Each row of a before or after table is a point. The points were changed in one or more steps. Then noise was added and the rows were shuffled. The steps act on columns, c1 being the first. Write out the steps. A step turns or swaps two columns, mirrors them in a line or flattens them onto one, adds a multiple of one to another, or multiplies or shifts one. Angles are multiples of 10 degrees, from the lower column toward the higher: turns from -170 to 170, lines from 10 to 170 but not 90. Use the fewest steps. Two steps may share a column if one is a turn and the other turns, adds or multiplies; they go together, in the order done. Otherwise the lowest column goes first.

Before (12 x 3):
[[-36  -3   0]
 [-37  25 -44]
 [ 19  14 -11]
 [-20 -17  12]
 [-38   9  -2]
 [-14 -17 -41]
 [-16  33 -29]
 [-10  -3  12]
 [ 20   4 -35]
 [ 14   2   4]
 [-11   4  -1]
 [-38  30 -38]]
After (12 x 3):
[[-93  24 -43]
 [-50 -17  12]
 [-24  -3  12]
 [ 49  15 -10]
 [ 35   2   4]
 [-96  30 -39]
 [-27   4  -1]
 [-95  10  -2]
 [-34 -17 -42]
 [-41  33 -29]
 [ 49   4 -34]
 [-90  -4   0]]
Steps: multiply c1 by 2.5

Before, 11 rows:
[[ 27  22  67   6 -30  11]
 [  9  37 -53  16  21 -37]
 [-23   1  -9  78  18  -4]
 [ 42   7  31   5  15   8]
 [ 56 -14   0 -28  18  46]
 [-51  27 -11 -30  11 -32]
 [  1   2 -34  26  32  21]
 [-27  10  11 -26  22  48]
 [-59 -14  54   1  25 -31]
 [  2   3 -47  35   8   6]
 [ 21 -16 -11  22 -13 -22]]
After (11 x 6):
[[ 90 -18   8 -28  18 -46]
 [ 68   9 -29   4  15 -12]
 [ 33 -21   7  21 -12  23]
 [-44  12  -3 -26  21 -49]
 [-37   3   9  79  18   7]
 [-82  35   6 -31  10  33]
 [ 44  30 -63   5 -30 -22]
 [-94 -18 -60   1  25  20]
 [ 14  49  47  16  21  45]
 [  2   2  37  26  31 -16]
 [  2   2  47  35   7   3]]
Steps: multiply c1 by 1.6; multiply c2 by 1.3; turn c3 and c6 by -170 degrees

Before, 10 rows:
[[ -2 -42 -48  37  30  36 -17  56]
 [ 46  10 -62 -24  15 -28 -15  54]
 [-27 -43 -11 -65  26  37  51  -5]
 [ 78  43  44  42 -35  81   6  -2]
 [ 16   8 -75 -58 -95  19  13  -1]
 [ 11   4  22 -20   6   8 -26  72]
 [ 43   0 -55  15 -26  18  40  20]
 [ -4  -5  38  -7  -6   0  17  22]
 [ 47 -39  17  56 -19 -18 -70  -2]
 [ 14  31 -22  12 -12 -32 -23 -30]]
After, 10 rows:
[[  9   4  26 -18 -21   5 -19  72]
 [ 51 -37  18  55 -16 -19 -69  -2]
 [ 45  -1 -56  27   8  17  39  18]
 [ 48   9 -64 -27 -10 -27 -10  53]
 [ 78  45  42  56   2  82   8   0]
 [  0 -41 -48  11  31  38 -36  57]
 [ 11   6 -77  18 -90  22  67   0]
 [ 14  32 -26  18 -12 -32 -17 -31]
 [-29 -43 -12 -66   7  37  58  -1]
 [ -5  -6  39  -1   1   1  16  23]]
Steps: turn c4 and c5 by 40 degrees; turn c5 and c7 by -30 degrees

Before (14 x 11):
[[-12  39  30 -37  55  -8 -10 -29 -31 -66  -7]
 [  0  10  12 -31  33  13  30 -54  21 -37  49]
 [-60 -10 -16 -39  73 -32  -1  20 -32 -36  42]
 [ 27 -19  41 -35  86 -16 -14  42  90 -54 -14]
 [ 11 -50  16  -1 -40   1  38  31  85  39 -47]
 [ 40 -22  59  40  61   7 -44  34  12   7 -72]
 [-67 -60 -40 -29 -31  10 -27  -7  18  50 -14]
 [-18  30  41  62  88 -44  43  49  -9 -14  22]
 [ 44  11 -16 -32 -25  42 -55  29  81 -56  25]
 [  3 -66 -13  18   4 -37  56 -41  -5 -58 -60]
 [ 47  -5 -71 -43  32 -41 -51   6  45  33 -21]
 [ 36 -51   4 -43  81  50  25  38 -19  10  45]
 [ 41 -19 -16  54  16 -43 -14 -17  67   5   1]
 [  2  -8 -47   9  39  49   6  -3  28 -25 -14]]
After (14 x 11):
[[-23  18 -15  39 -24 -12  -5 -19 -74  37   4]
 [ 64  -6  31 -20 -46  24 -33 -36  19  24  -8]
 [ 20  24  40  59 -24  36 -93  46 -24  -4  24]
 [ 45  -4 -16  -8  43  39 -35 -43 -21  30 -65]
 [-22 -21   0 -53 -35 -26 -78  43  48  28  42]
 [ 30  -5 -16 -27 -24 -83  54  30 -34  65  23]
 [ -8 -16 -42 -47   3 -22  46  -8  -7 -82 -14]
 [ 18   5 -44   5 -18 -58 -36  -1  12  14 -13]
 [-25  10  59  26 -72 -13 -25  29  -2  31 -75]
 [-51 -16 -69 -40 -62   3  10   5 -62  28 -22]
 [ 31  -4   6 -26  -1 -24 -48 -55  -8  20  50]
 [-38  -9  11 -19  52 -60   3  32 -67  -9 -51]
 [ 64 -16 -17 -39 -46  44 -57  22  -2 -30  45]
 [ 31  -7  41 -37 -73 -44 -51  42 -77  49 -13]]
Steps: turn c1 and c10 by 120 degrees; flatten c2 and c4 onto the line at 70 degrees; turn c5 and c7 by -130 degrees; turn c6 and c9 by 140 degrees

Before (10 x 14):
[[ -2   8  -7  21  12  26  -7 -46  29  -8   4   6  -3   8]
 [-11 -13   5   4 -10  20 -34  24  29   6   8   9  -1 -10]
 [-15  -5   9   4  14  -2  27  19 -59  14  -2   7   5  90]
 [-25 -95 -11  16 -12   5 -20  -5  25  -4   9 -24  -3  27]
 [  1 -24  -8  21  19  27 -23  17  14   4  -2 -38   5 -17]
 [ -1   7  28   1  13 -10 -27 -33  -1   7   1  -3  43   2]
 [  3  -4 -13  -9  20  19 -17  -6  28  25  10 -14  10  -2]
 [ -2  15 -10  15   5 -51 -19  -7  25   1 -37  -2   8 -18]
 [ -7  15 -12 -10 -10  16 -15 -32  19 -16  14  -6  17 -14]
 [ -1   9  75 -54  -2  -1  -9  24  -1   1  17   1   0  -6]]
After:
[[  0   9  73 -22  22  -2  -9 -18 -40   1   2   0  27  -6]
 [ -2 -24  -6   7  24  31 -22   7 -23   5  15 -39  -8 -18]
 [ -3  14  -9   2 -20 -50 -18  24 -17   0  23  -4   0 -17]
 [  1   8  28 -21 -12 -11 -29  25 -42   5 -26  -3  24   2]
 [  3  -5 -16  -6  16  21 -17  15  -8  25 -13 -15  10  -2]
 [ -3  13 -12  -9 -17  18 -15  -1 -20 -16 -29  -5  16 -15]
 [  0   6  -6  10 -17  28  -7  33 -13 -10 -32  10 -11   9]
 [-16  -5  10   0  21  -3  25   2 -96  15  13   8   1  87]
 [-26 -95 -11   6  -6   5 -20 -13 -13  -4  -8 -22 -11  25]
 [ -9 -11   5   2  11  22 -33 -23 -12   4   9   9  -2 -11]]
Steps: flatten c4 and c13 onto the line at 130 degrees; turn c8 and c11 by 140 degrees; turn c5 and c8 by 50 degrees; shift c9 by -40

Before:
[[ 41   3  22 -49 -27 -21  -4  65 -11  32  21   9 -17  21   1  55   0 -26
   -4 -32]
 [-24 -15  14  22  -1  23   6   6 -56  26 -23  14 -10 -22  -2  40 -86  61
   -1  -5]
 [  7  -1  26 -17 -27 -23   1  14  -5  -1  50  22  38  -8 -26 -65  19  15
   15   4]
 [  0   2  20 -29 -12  -4  19   2  23  34  21  23  33 -14  -4  22  38 -12
  -14  -1]
 [ 11   2 -15 -36 -30   0  -7  51  31 -40  81   6 -16  48  -6  40  -2  41
  -31  16]
 [-28 -25   1  11  27 -15  15  36  33   5 -24  22  59 -19 -15  -5  15 -30
   -3 -24]
 [-16 -33  28  20 -22  31  19   8  37  24 -41 -49 -16  64 -25  10  31 -10
    8  -6]
 [ 44 -13  31  -5 -31 -22  12  10   8  -6 -34   9 -15  26  -7  -2 -17 -22
  -83   0]
 [-16 -34 -43  11  95 -14  45  23  25  32  -7  17 -12 -22 -12   9  -4 -21
  -14 -25]
 [-27 -60  23   7  -2 -16  -7  24  38  33 -25 -14  -5  36  -6 -20  15   9
  -43 -32]
 [ -1 -39  29 -32 -19 -16  -2  58  29 -33 -42 -84  -6 -21 -36  54   6  17
  -13 -23]]
After, 11 rows:
[[-18   1  20 -27 -10  -2  35  -1  27  14  -3  20  35 -11  -2  24  34  -8
  -12  -2]
 [-46   0  30 -19 -25 -24   0  -9  -6  -1 -16  23  37  -5 -28 -64  19  15
   13   2]
 [ 21 -59  26   9  -2 -14  19 -21  37  28  31 -16  -9  39  -7 -18  15   7
  -46 -29]
 [ 43 -16  35   0 -32 -18  11 -10   7 -16 -31  10 -14  24  -7  -1 -18 -21
  -83   4]
 [ 23 -29  -1   9  23 -13  18 -37  36  -5  32  22  60 -18 -15  -8  13 -29
   -2 -25]
 [  1 -34 -41  11  97 -12  56 -22  27  -5  16  18 -11 -26 -11   6  -4 -22
  -13 -23]
 [ 39 -40  30 -31 -14 -21 -22 -56  27 -26   7 -88  -4 -19 -34  51   5  18
  -18 -23]
 [-13   3  20 -51 -30 -17  20 -66 -16  25 -42  11 -13  17  -2  60  -4 -25
   -9 -31]
 [-78   3 -14 -34 -27   3 -31 -53  28 -23 -21  10 -15  49  -7  41   2  39
  -31  17]
 [ 18 -19  17  21   0  27  19  -9 -58  14  28  15 -10 -24  -5  41 -86  66
    2  -7]
 [ 38 -34  28  18 -22  29  28  -7  39   7  25 -49 -18  63 -21  11  28 -12
    7  -4]]
Steps: mirror c1 and c11 in the line at 140 degrees; turn c7 and c10 by -40 degrees; multiply c8 by -1

Before (10 x 32):
[[ 22  68  87 -27  41  59 -10 -29 -54  26 -20 -24  54  24 -19  -8  40  78
  -32  20  18  33  39 -82  29   6 -24   5 -48 -13 -16 -26]
 [-30  28 -25  14  11  49  63 -32   8 -18  74   0 -73   3 -14 -41   6 -49
   31 -11  25  88 -30  -4   1 -45  21  13   2 -13 -30  83]
 [-49  32  15  47  60  71 -69  45   7 -88  -8  42  21 -29  -6 -46 -58  25
  -24 -70 -75  -5   1  -5  -3  69  31 -43 -16 -68  10  35]
 [ 21  43 -33  45 -57  36  -9 -38  55 -64  38  23 -74   0   0 -61 -15  28
   32  -2   1  61  -2  10  33 -50  -5 -34  -6 -31   8  58]
 [-30  29  28 -49  31 -29 -57  -2 -30  53 -15 -12  30  26 -22  29  36  57
   -6  31  25 -47  68 -18  22  19 -76  87 -69   3 -25 -34]
 [ 13  27 -23  67  28  74 -41  59  -9 -62   4  64 -57  -4  -7 -50  15  46
  -54 -60 -30  35 -39   0 -25  56  16 -41 -15 -55   5  22]
 [-61 -52 -11   7   3  23  -8  77  13  57 -34 -41  20  11 -31  10   2 -41
   41  43  75 -47  56  -6   4  93 -32  51 -64  15  31 -22]
 [-25  36  12  55  37  95 -32  63 -49 -34 -55  66  35 -32  35 -72 -25  33
  -38 -27 -56 -24 -19  10 -11  70  23   5  39 -66  15  26]
 [-48   9 -55 -12 -23  38  -8  17 -13  -7  29   7 -33  30 -38 -28  42 -62
   65  12  24  44  34   8  19  57 -52  25 -23  37  58  26]
 [-69   0  14  14 -13  -8 -28  68 -11   8 -24 -32 -14  79 -39  -4  61 -64
   33  45  39 -11  84   8   6  31 -33  50 -40 -19  28 -14]]
After:
[[-23  40  11  55  38  95 -32  35 -49 -33 -57  65  37 -32  65 -71 -26  34
  -38 -57 -28  -4 -21  10 -10  72  23 -15  39 -65  15  28]
 [-30   7 -25  15   9  50  62 -13  10 -17  74   2 -72   4 -32 -41   6 -49
   33  26  -9  67 -31  -4   1 -48  22  -8   4 -15 -31  82]
 [-59 -38 -13   8   4  25  -9 -33  15  56 -35 -38  20   9  76   9   3 -41
   39  74  42 -46  55  -7   7  92 -32  30 -65  16  31 -21]
 [-47  31  12  47  60  70 -69  -4   8 -88  -8  45  20 -28  47 -47 -55  24
  -24 -76 -68   8   2  -5  -4  68  30 -63 -14 -68   8  38]
 [-31  37  28 -50  29 -27 -57 -23 -31  54 -16 -10  31  25  -3  29  37  56
   -4  26  33 -21  67 -16  22  20 -76  68 -69   1 -22 -32]
 [ 21  56  87 -25  40  60 -10 -19 -53  26 -18 -22  54  24 -29  -7  38  79
  -34  19  20  43  40 -81  27   6 -25 -18 -45 -15 -18 -25]
 [-69   2  16  13 -11  -8 -30 -37 -12   9 -22 -30 -14  79  67  -4  62 -66
   34  38  45  -7  81   6   4  31 -33  30 -42 -19  29 -16]
 [ 23  25 -35  46 -57  35 -10  -2  53 -64  39  22 -73   0 -38 -63 -16  28
   33   1  -2  55  -2  10  32 -51  -5 -53  -7 -31   7  60]
 [ 13  18 -23  69  27  75 -43  -6  -8 -63   5  63 -55  -4  58 -51  13  47
  -54 -31 -60  30 -41   0 -27  56  16 -58 -13 -55   6  21]
 [-46  -2 -55 -13 -23  39  -9 -37 -11  -8  33   7 -34  33  18 -29  41 -63
   66  25  13  31  32   5  20  54 -53   6 -27  37  59  25]]
Steps: multiply c22 by 0.7; turn c2 and c22 by 20 degrees; swap c8 and c15; swap c20 and c21; shift c28 by -20

Before, 9 rows:
[[-43  48  27 -40  -5  13   0 -15 -47  17  -3   2  -7  35  18 -22 -13 -32
   26 -11 -14  36  35  17 -54 -48 -14 -38 -60 -52   0  28 -11 -24 -23 -26
    0 -13   6 -30 -10  -8 -30  -2  13 -30   9  32]
 [ 33 -11 -20 -45   5 -15  36  41 -42   0  23  55 -33 -24  24  23  11  18
    2 -29 -22  15  13  -9 -16 -82 -28  11   6 -13  24  25 -30 -27  23 -45
   -4  -7 -22  67  29 -71  -7  28  -2   8  35 -27]
 [ 38  15   7 -55 -15   9  52  -3  -7   7   5  76   4  -3  59  40  15  -5
  -59 -37  16  25 -24  13  10 -37  45  24 -21  -9  10  20  -4 -17  26  47
  -32 -18  10  87  26 -10 -34  -4  11 -59  -9  51]
 [ 38 -27   4 -30   2  -8 -20  -5  49 -13 -84 -28  17 -68 -16 -15 -21   2
   17   3  25 -34   7   5  -6  19  -6 -22  10 -18  28  14 -55 -39 -29 -54
  -55  11  -6   9  22  11 -27  12 -63  13  -9  10]
 [ 71  76  36  -6 -21 -11  -1  -9  34 -22  20 -11  -1  19   9 -11  20  40
  -12 -14  72 -21  39   7 -52  -1  12 -12  22 -69  -4 -13 -37 -19  57 -12
  -27  37  -7 -17   8  23  -9 -38   9  17  16 -11]
 [-33  38  50 -28 -31   5  12  11 -54 -37   7  22 -34 -20  54  13 -16  14
  -43 -50  -9  10  34 -32 -25 -25  38  15 -42 -22  -8 -21 -19  35  33  29
  -18 -18 -26  63  47   6 -11 -45  11   4  18  36]
 [-22  31 -11  55  65   4 -47  95   4  29  36 -35  24  -5 -39 -53  40   9
  -24  14 -50  63  -8 -90 -28  28 -26  -7  37 -37   9 -10  74   5 -76 -39
  -15 -24 -86  80 -56 -13 -21  73 -16   6 -24  48]
 [  4  32 -43  23 -69 -40  68  -6 -22 -43   0 -45  34  52  20 -42 -19   6
    3  18  -1  34  -6  22  -6 -12  28  10  26 -54 -15  17  57  -9  -3  -7
   33   9 -16  -4   6  -1   3   7 -52   8  10  88]
 [ -9  33  28 -62 -27 -62 -18 -22 -41 -50  33 -20 -54 -26  47  -1   3 -31
  -37  31  30  -1 -21  -1 -15  26  -7  -2  64 -10  19 -37  52  29  22  29
  -26   6  10  77  -9  32 -49  18   7  -9  14  -6]]
After, 9 rows:
[[ 37  13  41 -54 -12  13  38  -4  -6   8   3  79   3  -3  60  81  12  -3
  -41 -34  15  26 -26  17   8 -34  43  21 -22  -3  14 -17  -2 -19  27  49
  -28  21   9  83  27  -9 -38  46  11 -58  -7  52]
 [-34  41  45 -29 -33   1 -24  15 -53 -34   8   4 -33 -22  57 -12 -13  15
  -62 -47  -5  10  34 -33 -25 -25  36  14 -44 -23  -7 -20 -19  29  35  30
  -20 -21 -25  67  43   7 -13   4  11   6  20  38]
 [-47  48  19 -38  -4  15 -18 -19 -48  16  -3   2  -9  35  18 -40 -14 -37
   16 -10 -13  38  35  19 -59 -48 -15 -37 -59 -46  -6 -15 -14 -22 -22 -26
   -2  31   6 -32 -11 -11 -31 -22  14 -30   5  33]
 [ 67  77  23 -11 -20 -15 -22  -6  33 -23  19 -21  -5  19  13 -32  22  38
  -36 -13  73 -22  44   7 -49  -2   9 -10  23 -72  -3  37 -40 -16  56 -12
  -29 -15  -8 -19   4  20 -12 -18   9  19  16 -11]
 [ 37 -28 -11 -31   3  -8 -16  -5  47 -17 -82 -27  18 -68 -16 -32 -21   7
   21  -2  25 -35   7   8  -2  17 -11 -23  10 -24  27  11 -55 -39 -29 -55
  -56  13  -8   5  19  14 -29  -3 -60  15  -9  13]
 [  7  32  12  26 -75 -40  80  -6 -20 -43  -3 -44  36  53  16  39 -22   9
    9  16   0  32 -10  24  -7 -14  25  14  24 -57 -15  12  54  -6  -3 -12
   28  21 -18  -7   7  -7   3   4 -54   9  10  91]
 [ 32 -12   6 -46   3  -9  42  40 -47   3  23  65 -32 -20  22  62  14  20
   24 -26 -18  23  15  -9 -17 -80 -27  11   4 -16  26  -9 -32 -25  22 -46
   -5  26 -21  66  28 -73  -6  15   1   6  37 -22]
 [ -6  37   9 -60 -29 -60 -27 -21 -39 -52  33 -14 -55 -26  47 -33   6 -32
  -12  33  24  -1 -22  -2 -14  23  -8  -5  66 -12  17   5  53  33  21  27
  -27 -40  10  78 -10  31 -47  37   4  -7  13  -2]
 [-21  30 -38  53  65   4 -29  92   3  29  39 -14  25  -6 -37 -83  41   8
   38  11 -55  65 -11 -88 -31  28 -28  -8  38 -36  10 -25  70   4 -74 -34
  -16 -10 -88  80 -55 -13 -22  67 -17   8 -26  50]]
Steps: turn c3 and c7 by -40 degrees; add 1 times c7 to c16; add 0.3 times c44 to c12; turn c19 and c44 by -50 degrees; swap c32 and c38
